Each row is a point. Each copy is the shape, with its points in the same order, turned, moved and blurred by noise. Some copies are also mirrored. Which?
(in the rows, 128 means zero)

Shape (8 x 2):
[[151 133]
 [161  52]
 [107 109]
 [ 51 134]
 [188 137]
 [165 133]
 [128 137]
 [176 134]]
Copy 1 (8 x 2):
[[120 100]
 [183  64]
 [160 129]
 [151 188]
 [ 94  65]
 [101  82]
 [119 121]
 [107  77]]
Copy 1 is: mirrored
Copy 2:
[[127 132]
 [155 201]
 [ 86 157]
 [ 31 151]
 [155 114]
 [134 121]
 [109 134]
 [146 126]]
Copy 2 is: mirrored
Copy 3 (8 x 2):
[[145 132]
 [208  86]
 [137  74]
 [ 80  58]
 [168 156]
 [151 139]
 [127 115]
 [162 148]]
Copy 3 is: only turned

Shape, 9 rows:
[[112 131  89]
 [131 124  82]
 [128 141 164]
 [ 70  69  74]
 [150 142  67]
 [129 164 170]
 [ 89  71 175]
 [145  96  97]
 [171  85 137]]
Copy 1 (9 x 3):
[[142 106  92]
 [154 100 107]
 [108 166 142]
 [ 97  48  78]
 [184 108 110]
 [112 191 130]
 [ 43 112 139]
 [140  77 135]
 [127 102 175]]
Copy 1 is: only turned
Copy 2, 9 rows:
[[156 136 116]
 [160 114 109]
 [ 91 126 155]
 [217 148 161]
 [156 106  83]
 [ 70 133 144]
 [137 130 221]
 [164  91 136]
 [134  63 162]]
Copy 2 is: mirrored
Copy 3, 9 rows:
[[ 85 170 105]
 [ 92 163  86]
 [133 145 161]
 [ 19 144 120]
 [108 177  64]
 [155 163 166]
 [ 80  94 182]
 [ 94 129  85]
 [128  91  99]]
Copy 3 is: only turned
Copy 4 (9 x 3):
[[107 166 116]
 [118 160  98]
 [138 120 167]
 [ 36 147  95]
 [140 175  86]
 [153 133 184]
 [ 72  76 160]
 [115 127  87]
 [138  85 101]]
Copy 4 is: only turned

Shape:
[[105 147  92]
 [118 149 148]
 [134 122 172]
 [161 109 148]
 [ 48 105  62]
 [111 150  66]
 [ 94 106 180]]
Copy 1:
[[ 92 118 105]
 [112 160 130]
 [140 146 156]
 [164 117 141]
 [ 36  72 136]
 [ 78  93  79]
 [108 157 184]]
Copy 1 is: only turned
Copy 2 (7 x 3):
[[109 112 194]
 [115 165 172]
 [122 166 127]
 [154 149 131]
 [ 62  59 180]
 [125  82 205]
 [ 86 165 117]]
Copy 2 is: mirrored
Copy 3:
[[145 162  86]
 [116 141 141]
 [105  98 147]
 [127  93 136]
 [ 92 160  21]
 [154 169  64]
 [ 61 122 134]]
Copy 3 is: only turned
Copy 4:
[[ 97 110 157]
 [114 160 133]
 [140 167  98]
 [165 153 115]
 [ 58  65 109]
 [102  87 168]
 [103 169  79]]
Copy 4 is: mirrored

Shape, 7 rows:
[[171  93 153 114]
 [122 158 124 172]
 [104  31 177 147]
 [ 64 119 103 122]
 [113 127 110 149]
 [135 105 182  99]
 [105 168 110 188]]
Copy 1:
[[159  87 126 143]
 [134 188 121 160]
 [109  78 122 227]
 [ 52 149 126 155]
 [113 160 106 154]
 [134  85 168 157]
 [115 215 113 161]]
Copy 1 is: only turned
Copy 2:
[[144 130 144  73]
 [153 121 129 168]
 [ 75  87 204  85]
 [ 67 139 122 160]
 [119 114 122 143]
 [124 164 176  87]
 [145 112 121 200]]
Copy 2 is: only turned
Copy 3, 7 rows:
[[152 124 131  86]
 [109 139 138 180]
 [113  93 214  72]
 [ 46  93 135 137]
 [ 97 104 134 156]
 [116 151 143  74]
 [ 94 133 143 205]]
Copy 3 is: only turned
Copy 4 (7 x 4):
[[141 108  83 171]
 [173 128 181 125]
 [113  48 143 223]
 [ 98  91 176 107]
 [155 107 163 112]
 [111 129 113 185]
 [172 130 203 114]]
Copy 4 is: mirrored

Shape (9 x 4):
[[111  94 176 159]
 [159 145 137 152]
 [ 86 130  90 143]
 [149 144 159 180]
 [104 242 116  70]
 [107 177 118  96]
 [171 113 164 178]
 [ 96 153 105  79]
 [142 110 121 133]]
Copy 1, 9 rows:
[[ 92  79 142 138]
 [121 152 131 153]
 [182 104 156 121]
 [104 136 151 175]
 [157 218 204  64]
 [151 162 167  82]
 [ 90 127 116 180]
 [166 143 151  64]
 [135 123 109 128]]
Copy 1 is: mirrored
Copy 2, 9 rows:
[[ 69 111 144 110]
 [146 102 153 138]
 [116 118  74 153]
 [116  91 170 148]
 [176 213 123 221]
 [146 175 112 173]
 [125  76 178 114]
 [144 176  84 147]
 [141 111 127 105]]
Copy 2 is: only turned
Copy 3 (9 x 4):
[[ 92 111 192 110]
 [132 145 146 150]
 [ 67 108 103 131]
 [111 162 173 147]
 [142 184  39  70]
 [121 140  82  92]
 [128 138 194 161]
 [116 107  75  88]
 [122 100 139 142]]
Copy 3 is: only turned
Copy 4, 9 rows:
[[112  85 113 145]
 [148 160 111 158]
 [ 78 149 174 155]
 [135 143  88 174]
 [ 65 249 105  74]
 [ 92 193 131 102]
 [167 119 103 165]
 [ 87 182 161  93]
 [141 136 151 143]]
Copy 4 is: mirrored

Shape (11 x 6):
[[ 96 142 134 107 186  70]
 [101 167 136  95  94 145]
 [180  86 182  95 109 161]
 [160 105 152 120 208 137]
 [109 151 181 142 101 130]
 [132  69 150 193 112  64]
 [194 161  89  83 140 166]
 [151 110 122 165  91 159]
 [125  80  96 168  99 147]
 [128 137  86 137 166 151]
 [158  51 182 158 118 138]]
Copy 1 (11 x 6):
[[ 87 142 111  37 153 120]
 [ 78 134 105 123  90 182]
 [106  51 158 117  59 113]
 [121  64 181  54 146 122]
 [ 57 141 147 131  95 123]
 [134 150 138 139 141  35]
 [163  94 149  85  89 207]
 [130 111 153 168 110 122]
 [147 110 120 177 146 118]
 [140 105 138 105 158 174]
 [112  68 171 133 107  55]]
Copy 1 is: only turned
Copy 2, 11 rows:
[[136 141 101 143 230 145]
 [ 93 128 160  81 147 123]
 [105 139 111 153 105  35]
 [117 165  55 167 164  97]
 [102 162 182 148 158 107]
 [183 119 161 230 157 111]
 [139 156  70  80  94 115]
 [132 140 142 164  83 125]
 [125  98 138 185  90 139]
 [113 140  82 138 135 163]
 [114 123 131 222 112  62]]
Copy 2 is: mirrored
Copy 3:
[[116 208 115 120 165 131]
 [132 179 111 149  50 147]
 [104 123 204 101  63 146]
 [ 82 156 189 128 160 175]
 [157 176 160 162  76 119]
 [180 104 160 132 159  77]
 [113 141 133 108  82 239]
 [151  90 152 159  85 155]
 [134  73 122 162 110 130]
 [109 135 116 163 130 187]
 [125  93 210 133 112 105]]
Copy 3 is: only turned

Shape (12 x 6):
[[100 158 116 111  73 184]
 [169 179  59 122 150 105]
 [184 114 155 159 126 153]
 [129 120  91 138 169 101]
 [151  70  51 191  76  68]
 [ 96 111  71 125 113 115]
 [190 143 126  80 129  70]
 [126 170 150 195 159 178]
 [ 91 133  86 158 125  72]
 [113  90 106 151 144  82]
 [116 141 161 165 132 150]
 [120  97  94 115  90  69]]
Copy 1 (12 x 6):
[[118 155 137 188  71 165]
 [181 124 139 112 126  64]
 [136 114  58 118 143 158]
 [116 114 141  90 150 100]
 [ 65  88  62  99  77  41]
 [ 83 125 150 120  94  96]
 [159 195  93  74 136  85]
 [140  84 111 177 179 161]
 [ 76 125 136 132 142  62]
 [ 70 117 118  93 145  92]
 [109 128 103 160 162 159]
 [ 76 164 113  99 101  70]]
Copy 1 is: mirrored
Copy 2 (12 x 6):
[[156 119 138 143  67 151]
 [118 145  29  89 120 129]
 [178  82 113 101 176 117]
 [ 93 119  68 124 152  94]
 [ 80  60  49 161 186 202]
 [ 81 101  89 155 112 138]
 [ 94 127  93  31 147 141]
 [201 146 106 156 160  82]
 [ 69 143  84 161 158 142]
 [ 73 103  93 142 174 116]
 [160 129 135 143 155 106]
 [ 60  96 107 119 143 171]]
Copy 2 is: mirrored

Shape:
[[175 152 153 101  78 116 101 124]
 [219 136 168  90 144  79 132 119]
 [ 79 129 126 110 127  66  88 154]
 [111 136 120 103 191 159 142  63]
 [102 122 103 194 106  82  97 128]
 [ 90 123  81 105 125 203 186  53]
 [ 97 140 174 103 149 192 160  53]
 [133  95 130 150 129 104 134 148]
 [121 118 112  94 182 192 119 108]
 [192  86 178 104 107  84  82 117]
 [103 104 105  87 149 149 157  56]
 [158 164 152 128  91  83 102 134]
 [ 66 147 144 141  84  94 139 179]]
Copy 1:
[[169 187 122 101 127 118 164 122]
 [198 157 146 135 109  66 132  79]
 [ 67 171  98 126 178 102 139  87]
 [106  56 128 118  90 142 118 108]
 [ 68 197  95 167 131 139 106 134]
 [ 95  45 149 123 102 171 158 190]
 [117  67 149 115  77 188 175  99]
 [118 155 123 184 153 125 128 114]
 [138  57 103 117 141 164 118 111]
 [182 178  79 157 119  87 171  84]
 [ 98  57 123 131 101 122 159 143]
 [138 210 128 112 124 111 137 105]
 [ 65 195 157 142 185 150 160 107]]
Copy 1 is: mirrored
Copy 2, 13 rows:
[[132 130 119 134  66 134 185 173]
 [148 175 166 173 106 122 199 146]
 [ 79 106 103 116  96  86 143  80]
 [131 108 124 140 170 214 142  88]
 [133 104  43 151  90  92  96 106]
 [184  90 101  67 157 237 119 103]
 [116 145 122 110 149 249 121 115]
 [143 126 126 135 104 109  98 113]
 [127  71 157 138 153 195 123 114]
 [133 156 149 182  35 127 166 120]
 [156 110 127 104 140 204 141  75]
 [120 139  94 140  82 107 170 162]
 [ 86 124  84  65 100  86 102 133]]
Copy 2 is: mirrored
Copy 3, 13 rows:
[[164 122 128 152  82 103 111  91]
 [166 184 151 132 139  70  85  55]
 [ 76 111  87 150 137 102  79 149]
 [ 87 162 121  82 150 166 175  82]
 [ 94  90 162 145 136  94 131 178]
 [136 105 112  54 153 200 215 114]
 [105 113 127  96 141 191 178  35]
 [129 124 157 129 159 124  91 141]
 [113 182 122  97 133 205 142 107]
 [135 141 167 111  85  86  56  87]
 [109 125 107  47 147 155 162  99]
 [141 119 127 173 110  79 110 107]
 [117  59  94 179 161 126 104 144]]
Copy 3 is: mirrored

Shape:
[[ 85  80 209 169 138  97 196  78]
 [105 171 101 130 156 173  87 167]
 [102 165 125 105 153 134 113 165]
 [ 86 133 111 137 129 163  67 135]
 [155 168  92  89  97 141 130 121]
 [ 93 107 148 172 166 124 175  94]
 [158 187 184 102 102  81 153  51]
 [157 146 135  68 137  79 127  71]
 [108 188 110  86 101  78 139  79]
 [ 99 169 119  67 134 171 117 112]
 [100 128 165 170 172 118 170  58]]
Copy 1:
[[190  44 165  77 182 142 119 144]
 [ 77 173 111 121  93 158 169 121]
 [105 166 121 148 120 134 170 144]
 [ 98 152  67  93 116 159 140 122]
 [102 207 126 107 143  72 129 126]
 [128  99 174  86 179 167 137 118]
 [229 186 151  91 183  78 151 141]
 [180 188 118 146 200  99 138 117]
 [147 201 119 110 201  91 165 168]
 [110 177  96 112 130  99 198 102]
 [174 109 172  69 186 172 146 107]]
Copy 1 is: only turned
Copy 2 (11 x 8):
[[ 32  69 125 185 133 154 196 104]
 [176 157 139 135  82 110 100 162]
 [153 129 107 126 101 103 134 167]
 [184 122 162 134  80 134 132 122]
 [172 137 107 123 175 112 100 110]
 [ 63 113 152 164 125 160 158 134]
 [139  84  51 190 208 159 151 120]
 [160 132  75 134 202 150 182 126]
 [167  84 104 130 203 139 135 159]
 [182 149 135 162 144  84 140 147]
 [ 74 113 142 197 143 184 167 141]]
Copy 2 is: only turned
